Every row gives one point. Each copy is the shape, with its points in the same order, turned, moved and blurred by noise. Say if it was mirrored as well.

Shape:
-6  3
-29  -56
32  43
-50  11
5  33
-25  1
25  -28
-22  33
Copy 1:
2  -7
-20  -67
-1  51
39  -25
17  26
14  -21
-44  -6
32  10
Copy 1 is: mirrored
Copy 2:
0  24
-68  -10
53  27
-38  65
31  34
-25  35
-1  -21
-2  55
Copy 2 is: only turned
Copy 3 (8 x 2):
-21  2
-6  -57
-12  56
-64  -17
-28  34
-39  -4
17  -6
-52  16
Copy 3 is: only turned

Shape:
17  -28  -53
48  19  -15
55  15  10
-31  13  47
-28  -60  -13
11  -13  -26
Copy 1, 6 rows:
-26  -57  13
-55  5  22
-46  23  39
37  45  -3
42  -46  18
-17  -27  11
Copy 1 is: mirrored
Copy 2:
5  -42  44
42  6  9
44  7  -17
-44  30  -35
-50  -54  6
1  -23  20
Copy 2 is: mirrored

Shape (9 x 4):
14  -28  -36  16
43  14  33  68
-23  12  -19  -22
47  50  -22  35
6  38  -44  -9
15  14  -31  -35
-6  -12  38  50
-18  -36  37  -5
11  -36  -31  -22
Copy 1:
-20  32  -50  -18
-42  80  34  -20
14  -5  -21  26
13  91  -1  12
35  40  -30  27
42  14  -30  -3
-61  23  23  -2
-35  -24  10  -21
4  0  -53  -29
Copy 1 is: mirrored
Copy 2, 9 rows:
10  6  54  10
88  -1  6  42
-9  28  3  -27
87  23  29  -26
23  24  24  -49
6  -4  12  -49
29  3  -9  63
-21  -17  -13  42
-18  -18  41  -15
Copy 2 is: mirrored
Copy 3 (9 x 4):
-41  -22  -34  16
35  48  -34  28
-24  -28  27  -31
49  -28  -33  4
9  -54  -5  -21
-16  -44  -10  -47
-15  47  6  36
-58  39  7  -9
-53  -21  -29  -16
Copy 3 is: mirrored

Shape:
39  30  4  -47  25  46
-37  -60  47  6  7  23
22  -16  -14  42  -1  -4
37  -52  52  2  25  9
-43  29  5  -9  17  50
2  -42  57  -59  12  -38
-10  1  27  19  -44  33
-3  -5  -5  -20  46  -46
29  -15  -27  -2  -22  50
18  33  -36  -11  33  14
-40  49  49  38  -12  16
Copy 1, 11 rows:
33  41  32  50  -18  -32
-17  -65  64  -10  23  -1
31  -24  -7  -13  10  42
57  -53  43  14  28  -17
-32  35  57  4  4  4
36  -50  37  -26  0  -79
2  -20  55  -7  -36  38
23  4  -6  -40  31  -47
11  -17  0  41  -32  26
13  50  -8  13  2  -8
4  23  82  -52  -4  42
Copy 1 is: mirrored
Copy 2:
62  13  -15  -25  20  33
-2  -56  63  18  10  2
15  -24  -24  31  -16  -38
50  -25  51  0  18  -45
2  -13  -2  27  22  63
-4  16  72  -37  25  -36
11  -19  28  29  -48  25
-20  20  -1  1  42  -36
39  -42  -34  -11  -30  8
22  11  -58  7  23  11
4  14  26  75  -13  44
Copy 2 is: only turned
Copy 3:
32  53  -29  3  55  30
4  -37  56  16  -3  54
3  7  -10  38  -35  -5
65  -24  20  22  -6  34
-41  40  29  23  39  37
46  -52  21  -42  32  10
-13  35  28  -6  -35  48
5  -29  -3  3  29  -41
-2  28  -44  25  -13  54
-11  37  -32  30  33  -12
-20  58  73  2  -10  3
Copy 3 is: only turned
